Rows are points. The points of each table are mixes of a few directions, plus a little noise. How many directions does each table use, and how many do they share? Where both have some left over, give the other angles between the two spaces (their principal angles), to ten degrees, smallest first.

First (4 x 2):
[[  7  -3]
 [ 44 -16]
 [-60  22]
 [  8  -3]]
Second, 5 rows:
[[ 35  12]
 [ -3  -1]
 [ 50  18]
 [-43 -16]
 [-39 -14]]
Directions: first 1, second 1, shared 0; angles 40

First:
[[  1  -1  -2]
 [ 20  -7 -21]
 [-31  12  34]
 [-55  20  60]
 [ 31 -13 -34]
 [ 35 -13 -36]]
Second, 4 rows:
[[ 39  12  42]
 [  5 -41  11]
 [-31  44 -41]
 [-12 -16 -12]]
Directions: first 1, second 2, shared 0; angles 80

First (7 x 6):
[[ 29  -5   7  -5  -2  22]
 [  9  -1   2  -2  -1   6]
 [-29   5  -7   5   3 -22]
 [ 24  -5   5  -4  -2  18]
 [ 32  -6   7  -6  -3  25]
 [-60  11 -13  10   5 -46]
 [ -5   1  -1   0   0  -4]]
Second (9 x 6):
[[-44   8 -10   8   4 -33]
 [ -4   1  -1   1   0  -3]
 [-45   8 -10   8   4 -35]
 [ 32  -6   7  -6  -3  25]
 [ 36  -7   8  -6  -3  27]
 [ 33  -6   7  -6  -3  26]
 [-26   5  -6   4   2 -20]
 [ 30  -6   6  -5  -2  23]
 [-12   2  -3   2   1  -9]]
Directions: first 1, second 1, shared 1

First:
[[-17 -22  -4  10   5  -5   2  -3  -1]
 [-22 -51   8  39  11 -26   4 -20   7]
 [ 33  31  20  -8  -5   8 -12  -8  -5]
 [-31  -7 -25 -28   8  45 -19  15 -33]
 [ 34  43   9 -17 -12   3   2   6   7]
 [ -4 -22  13  18   8  -1 -12 -18  -8]
 [ 16  22  -4  -3 -12 -25  26  13  28]
 [ 41  35  22  -1  -9 -11   2  -7  12]
 [ 10  -7  18  14   4  -4  -9 -18  -2]
 [-60 -23 -56 -25   2  17  18  41  -6]]
Second, 10 rows:
[[-38  18 -26 -29  -1 -22  49  21 -51]
 [ 28 -13  19  22   1  16 -36 -16  39]
 [-32  16 -23 -25   0 -19  43  19 -44]
 [-31  14 -21 -23  -1 -17  39  17 -41]
 [ 13  -6  10  11   0   8 -18  -7  18]
 [ 26 -13  18  21   2  15 -35 -16  36]
 [-13   6 -10 -10   1  -8  18   8 -18]
 [ 24 -11  17  18   1  14 -31 -14  33]
 [  8  -4   5   7   0   5 -11  -5  11]
 [ 14  -6   9  10   0   7 -17  -8  18]]
Directions: first 3, second 1, shared 0; angles 50

First, 8 rows:
[[  1  15 -29  41  10 -25 -41  53  31   1  47 -40]
 [ -1  -9  16 -21  -6  14  21 -28 -17  -1 -26  22]
 [  0   2  -4   7   2  -3  -6   9   4   1   7  -4]
 [ -2 -14  26 -34  -9  23  33 -44 -26  -2 -39  33]
 [ -2 -14  29 -37 -10  25  37 -45 -29  -1 -42  36]
 [  1  10 -21  27   9 -17 -27  34  21   0  31 -27]
 [ -1  -6  13 -16  -5  11  17 -22 -13  -1 -19  16]
 [  1  13 -28  35  11 -24 -36  46  28   3  42 -35]]
Second:
[[-26 -15 -19  -1 -29 -60  -6  19  -5  11  -5  39]
 [-25  28 -13 -11  19   7  11  14 -25 -54 -23 -40]
 [ -7 -10   4 -18   9  48  -7  -1  -8 -41 -33 -22]
 [ -4  23  18  -5   6  47  13 -26 -19 -34 -42 -26]
 [ 23  -7   2  15  -3  10 -26  -7  35  32  34 -17]
 [ 18  13  14  22 -24 -16  -2 -39  25  56  25  10]
 [ 36  -8  16  30  15  42 -16   7  23  16  22  -2]
 [-14 -19 -15 -43  13 -31  22  16 -19 -12   7  14]
 [  0  -4  -5  11  -8 -49  13  18  -6  24  17  45]]
Directions: first 1, second 6, shared 1

First, 8 rows:
[[  7   3  -7   3   4   6   3  -7 -11   9   0  -2   6  -2   4  11 -17   0]
 [ -9 -47  21  14  25   8  11   0  11 -44  -3 -13  39 -22 -22  18  29 -47]
 [ 16  24   7   5   0  14 -21  -7 -15  29   8 -18   6 -27  24 -15 -19  12]
 [  1 -28  10 -12  33  24 -10  28  20 -20  -4 -11  16  -1 -18 -19  37  -5]
 [-31   4  10 -15 -28 -34  -4  14  31 -22   1  17 -29  20  -7 -31  34  11]
 [ 18  15 -29  -9   6  -6  -5 -30 -31  31  20  -8  16  -3   2  30 -48  12]
 [-36   7   1  -1 -30 -16  29  16  17 -24 -27  29 -36  38   7 -23  -2   8]
 [ 34  24 -12  14 -10   4  -4 -14 -22  42   6   7 -17  -3  10  29 -14   9]]
Second (9 x 18):
[[ 37  14   9  10 -12 -21 -40 -23  -5  35  39 -11  -2 -38  -7  26  35  -6]
 [-35  -6 -17 -10   2   8  41  10  -2 -27 -31  14  -1  39   7 -14 -47   8]
 [ 28  -9  28   9  15  16 -35  14  15   9  13 -18   5 -35  -7  -9  60 -10]
 [-17   4 -15  -6  -8  -8  21  -7  -8  -7  -9  10  -3  21   4   4 -34   6]
 [-40  -8 -18 -12   5  12  46  14  -1 -32 -37  16   0  44   8 -19 -51   9]
 [ 22   1  13   7   2  -1 -26  -2   4  14  17 -10   1 -25  -5   5  34  -6]
 [ 26  -3  21   8   8   7 -32   5   9  13  17 -14   3 -32  -6  -1  48  -8]
 [  1  -5   6   1   6   9  -3   8   5  -4  -3  -3   2  -3  -1  -8  11  -2]
 [-21  12 -27  -7 -18 -22  29 -20 -17  -2  -6  16  -6  29   6  16 -56  10]]
Directions: first 6, second 2, shared 2
